Every row gives one point. The points of each table are mixes of a few directions, plus a little noise. How many directions does each table use, and how many do they share? Where both have some left over, give the other angles between the two spaces (their principal angles), to ten degrees, smallest first.
In the rows, zero is written as 100.

First:
107 133
117 179
94 73
89 52
92 63
Second:
110 69
93 122
108 73
115 53
73 183
Directions: first 1, second 1, shared 0; angles 30

First (7 x 4):
74 100 87 74
96 31 112 144
162 150 98 111
64 89 90 77
83 124 108 82
152 151 153 143
68 54 52 69
Second, 8 rows:
111 128 31 119
84 105 62 88
117 120 115 194
76 92 144 162
100 97 78 53
155 101 109 42
92 86 130 88
65 70 132 55
Directions: first 3, second 3, shared 2; angles 80

First (7 x 6):
90 133 110 119 90 142
109 71 100 101 108 81
92 108 103 111 95 85
96 120 93 82 97 113
99 69 99 108 103 34
98 120 102 99 97 136
115 79 93 80 110 108
Second (9 x 6):
100 97 98 104 131 116
111 98 94 107 68 80
104 98 97 104 100 99
112 103 97 100 5 48
101 97 97 105 123 111
88 103 108 91 129 118
93 103 106 93 104 104
86 106 110 87 114 111
105 95 94 109 125 111
Directions: first 3, second 2, shared 0; angles 50, 60

First, 8 rows:
91 65 71 69 91 89 139 98 58
97 62 93 50 109 93 112 115 57
96 154 74 195 60 104 129 53 158
101 98 103 95 103 100 97 103 98
110 128 132 119 114 110 59 108 133
91 60 73 59 94 89 137 103 53
108 109 130 95 119 106 63 115 113
108 125 127 119 111 108 65 105 130
Second, 8 rows:
91 142 59 189 51 100 149 48 144
98 110 90 121 89 100 111 88 110
101 92 108 83 109 100 91 110 91
102 90 109 80 111 100 89 112 90
108 61 138 19 144 100 56 147 59
101 95 105 90 106 100 94 106 95
104 81 118 61 121 100 78 123 80
94 128 73 158 69 100 132 67 129
Directions: first 2, second 1, shared 1

First (8 x 11):
86 70 131 91 83 87 101 108 106 79 106
146 81 132 138 119 78 96 94 89 172 66
122 119 90 138 87 114 87 92 88 135 109
108 133 56 81 145 109 109 94 101 106 78
90 82 130 125 47 104 86 104 97 91 134
103 108 91 100 105 104 100 99 99 104 98
77 123 62 62 120 111 111 102 108 61 100
68 83 108 64 93 94 109 110 112 49 108
Second:
85 91 100 134 132 100 96 99 63 71 97
96 86 99 125 109 105 100 97 80 93 99
118 132 132 50 72 106 96 101 85 130 107
85 90 97 131 129 98 97 99 71 72 97
97 69 46 112 94 84 110 103 195 97 94
91 111 112 102 115 98 96 100 71 86 100
116 67 82 112 66 114 109 95 135 135 100
121 119 117 55 61 107 101 100 113 137 105
82 115 104 106 135 88 95 103 78 64 97
86 87 93 134 127 99 99 98 78 74 97
123 131 117 37 57 102 101 103 130 142 106
Directions: first 3, second 3, shared 0; angles 40, 90, 90

First (10 x 14):
103 93 93 110 101 100 91 98 106 94 95 119 101 112
77 87 100 102 102 115 130 118 101 121 89 98 122 114
86 98 74 116 102 98 75 94 82 109 111 82 104 109
120 108 98 108 96 90 80 92 112 72 99 121 90 93
69 153 77 151 79 101 89 121 114 70 98 82 138 51
88 84 86 109 107 106 93 97 91 119 102 105 106 121
94 81 74 110 91 92 112 115 87 89 91 74 111 133
169 70 151 46 110 87 114 79 124 78 87 161 48 119
107 107 127 72 108 103 104 88 96 119 111 96 83 79
87 118 119 77 103 106 112 99 86 126 116 61 96 69
Second (8 x 14):
131 139 45 84 86 149 128 5 159 113 98 95 116 155
88 90 113 103 102 82 89 131 85 90 104 107 101 89
100 77 141 116 118 102 104 120 70 133 82 65 63 51
101 107 88 96 95 102 101 92 109 93 104 108 109 113
106 108 91 97 98 111 107 80 111 105 98 97 101 110
84 89 111 101 100 75 84 140 83 80 108 117 108 92
91 96 103 100 98 86 91 120 93 87 105 112 108 100
96 94 109 103 103 94 98 113 90 100 99 99 96 90
Directions: first 5, second 2, shared 0; angles 50, 80

First (11 x 18):
167 67 43 120 106 7 116 72 76 171 51 83 85 71 156 59 40 158
65 108 101 65 78 104 103 57 87 139 60 115 131 119 74 96 93 82
104 117 101 100 72 133 97 103 109 79 87 110 103 108 79 118 110 81
101 89 98 106 123 77 108 100 90 109 112 89 92 93 121 83 95 116
94 107 122 105 111 131 115 109 93 59 121 91 92 106 103 95 117 88
93 93 111 97 112 99 92 108 104 97 118 99 101 99 99 103 102 101
122 85 116 108 112 107 85 126 113 73 130 95 91 90 102 114 96 104
57 109 119 76 97 121 92 91 103 104 105 113 119 116 73 110 114 79
78 126 86 99 85 109 124 80 87 106 72 102 102 113 98 86 116 89
123 95 125 100 100 133 111 100 91 59 106 91 98 103 99 99 94 89
95 104 79 123 105 80 57 155 147 104 140 113 83 83 97 137 122 113
Second:
87 111 101 105 98 85 114 95 102 105 106 99 110 99 106 94 115 108
131 95 122 109 85 111 95 104 98 99 93 116 101 110 80 143 53 98
117 102 118 110 87 100 105 100 99 103 100 111 107 107 89 127 75 104
99 107 106 105 96 92 109 97 101 102 103 101 108 101 100 105 99 105
131 82 105 96 95 127 77 109 96 93 88 107 85 105 85 125 59 88
117 73 85 83 109 131 67 111 96 89 88 97 73 98 95 96 85 83
47 96 48 70 136 94 88 101 103 95 106 68 83 78 136 14 185 92
28 139 80 104 115 44 147 82 109 112 126 79 129 85 139 35 195 122
132 80 105 95 94 128 75 110 96 94 88 108 84 105 84 126 58 88
131 93 119 108 87 113 95 103 98 99 93 114 100 108 82 139 57 99
82 120 108 111 96 75 126 91 103 108 111 100 119 100 106 96 119 114
Directions: first 5, second 2, shared 0; angles 30, 80
